Rows are points. The points of each table are mixes of a few directions, plus a little noise. How many directions does each table use, and how many do they share? Where both have some left over, give the other angles between the two spaces (their principal angles), to ten degrees, smallest first.
In the rows, 128 means zero.

First (7 x 3):
[[161 102 126]
 [100  43 103]
 [ 59 216 142]
 [152 154 139]
 [139 100 122]
 [ 78 186 137]
 [204  95 129]]
Second:
[[131 202 146]
 [124  61 112]
 [133 212 150]
 [122  31 106]
 [129 128 128]]
Directions: first 2, second 1, shared 1

First, 10 rows:
[[170 109 138 147  88  93  81 115]
 [122  60 146 124 116 151 121 166]
 [156 122 166  98 124  96 131 151]
 [ 95 135  93 143 185 170 127 133]
 [140 120 124 138  63 112 150  84]
 [111 159 126 110 123 130 179 113]
 [145 157 126 166 116 107  32 135]
 [102 142 125 113 141 146 170 128]
 [126 183 140 107 142 108 141 131]
 [113  92  94 136 180 168 148 124]]
Second:
[[129 126 127 128 128 129 127 127]
 [101 158 111 122 122 111 116 165]
 [102 154 113 122 121 111 118 161]
 [165  92 150 135 136 151 144  81]
 [223  33 183 146 148 187 169   7]
 [101 155 113 123 121 111 117 161]
 [118 140 121 126 126 121 121 142]
 [144 114 135 131 132 137 134 109]
 [ 98 158 110 121 122 108 116 168]
 [106 151 113 125 124 114 120 157]]
Directions: first 5, second 1, shared 0; angles 40

First:
[[100 168 113 177 104 120 114 155 170  94 148]
 [118 162 110 190  99 113 117 154 186  88 126]
 [146  45 188  75 175 197 158  67   7  76  80]
 [176  95 183 122 146 129 139 145 103 164  82]
 [117 169 112 178 102 103 114 165 188 122 139]
 [146 118  77 104 129 106 139  88 154 134 123]
 [141 108 161 101 145 136 132 136  92 165 124]
 [ 93 185  80 137 105  94 106 151 184 165 188]
 [118 103 128  71 150 149 137  92  76 142 144]]
Second:
[[154 149 120 241  71 127 173  99  85  84 110]
 [155 113 121 147 132  64 131 200 130 195 126]
 [ 97 129 146  21 183 161  90 127 179 149 136]
 [131 118 107 189 123 114 148 152 114  81 105]
 [ 97 115 142  17 158 148  87 101 143 152 166]
 [125 179 150 139 120 192 142  72 150 101 104]
 [154 120 117 188  88  86 146 141  88 142 139]
 [106 107 124  83 152 131 108 133 134 120 139]]
Directions: first 4, second 4, shared 1; angles 30, 90, 90

First, 9 rows:
[[119 127 184 126 181 121  55 101 131 162  98 158 145 185  77 154 106  90]
 [ 82 133 210 224 107 110 159 120  84 129   7 119 163 125 183  20 181 102]
 [ 99 159 145  97 142 136  67  86 113 173 106 119 111 155  82 200 147 156]
 [140 131  95 117  84 137 209 142 127  84 171 131 148  64 165  96 121 122]
 [154 145  60 118  83  98 167 127 112 111 173  42 120  67 154 158 145 195]
 [196 118  96 107 158  63 106 119 136 111 199  77 166 111 101 173  66 123]
 [150 114 140 179  85 145 156 173 166 122 148 178 160 169 177  70 158  68]
 [112 102 105  97 186 145  93 140 129 133 108 131  55 136  95 147  99 173]
 [100 125 115  88 126 198 139 145 150 129 141 197  86 139 119 134 129 125]]
Second, 10 rows:
[[174 102 138 189  99 109 165 173 164 103 159 153 187 151 182  53 131  57]
 [ 71 142 105  88 143 145 146  99  77 125  75  86  57  60 115 145 132 217]
 [ 97 134 126  92 138 161 129 115 118 131 117 147  97 112 107 145 121 147]
 [144 124 150 149 123 126 122 135 143 131 138 152 160 154 133 111 133  85]
 [ 81 167 155  95 126 151 100  79  98 163  90 125 116 127  96 182 152 155]
 [224 119 122 184  65  99 126 171 202 133 233 154 228 203 172 118 149  30]
 [100 124  90  55 168 163 124 122 121 118 129 135  58  96  91 165  94 184]
 [ 91 115 141  98 214 115  72  96  90 139  58  97  69 112  70 154  85 180]
 [ 94 130 142 118 140 151 144 120 110 121  93 146 110 110 125 108 125 132]
 [208 119 107 205  72  64 148 168 159 119 185  79 199 152 192  93 156  94]]
Directions: first 6, second 5, shared 5

First, 9 rows:
[[ 68 125  77 135 176  83 215 122 115  42  41  92 117 118 129 157 163 213
   93 131  96 149  81 102  97 174 115  85  78 144 186 122]
 [107 129 110 131 146 112 158 124 124  98  97 115 125 125 128 139 141 158
  118 131 119 135 111 119 116 143 123 116 112 133 149 125]
 [133 129 132 127 123 131 122 128 129 138 136 132 130 130 129 125 124 119
  132 127 131 126 132 131 131 123 128 132 133 127 124 130]
 [147 127 144 126 112 140 100 130 131 157 155 139 132 130 128 119 118 101
  139 126 139 120 140 136 139 111 131 140 145 122 108 129]
 [185 129 178 120  82 172  43 134 143 212 212 165 139 137 128  99  92  45
  162 124 158 106 172 153 159  84 139 168 178 110  70 135]
 [113 127 116 129 140 117 150 126 124 107 106 118 125 127 128 133 137 149
  121 128 122 133 118 122 121 141 126 117 116 130 143 126]
 [153 130 148 124 106 147  91 130 133 163 165 143 132 132 128 117 113  92
  143 129 141 118 148 138 141 106 133 146 147 120 102 132]
 [167 129 161 124  98 158  70 133 138 183 184 154 134 134 129 110 104  72
  148 125 148 113 157 145 148  98 135 155 161 116  90 133]
 [ 77 127  85 133 169  88 202 122 119  54  57  99 119 120 128 150 159 202
   99 129 102 148  90 107 101 168 118  92  86 141 178 123]]
Second, 10 rows:
[[143 113 126 142 116 143 154  61 138 153 106 147 121 144 129 143 133 144
  116 108 102  99 108 126 137 135 152 137 120 115 156 169]
 [179 153 100 127 151 137 163  84 165 167 108  90 132 163 163 141  52 119
   99 130  99  97 130 186 135 133 156 101  90 120 183 204]
 [135 117 123 139 125 137 154  79 134 141 106 138 122 140 131 142 131 143
  116 114 107 108 112 127 133 136 144 130 119 119 154 159]
 [108 144 114 118 153 106 133 176 122  91 123 100 131 117 131 124 123 136
  126 146 139 155 134 130 112 134 109 105 118 142 127 103]
 [109 103 112 147 128 126 183  60 124 114  74 145 115 135 122 153 166 181
  109 106  93 111  88 102 125 153 144 129 109 120 171 154]
 [ 82 113 133 128 126 111 122 161 102  83 125 142 124 103 107 124 181 150
  140 129 142 155 120  88 116 135 106 135 142 138 102  75]
 [180 148 165 111 104 156  44 175 142 191 211 132 144 132 136  95  74  44
  157 141 167 124 181 167 149  85 127 148 166 124  71 123]
 [115 175 112  97 173  94 103 249 126  84 154  62 144 110 142 106  84 102
  133 173 164 178 166 158 105 121  89  87 119 156 103  80]
 [123 122 140 128 116 131 111 135 122 130 141 142 127 122 120 124 143 121
  138 125 138 130 132 117 130 122 124 140 142 127 110 113]
 [106  91 154 142  92 140 115 100 107 129 133 183 120 116 100 129 193 141
  145 106 130 122 111  80 135 127 128 164 158 119 103 102]]
Directions: first 1, second 3, shared 1
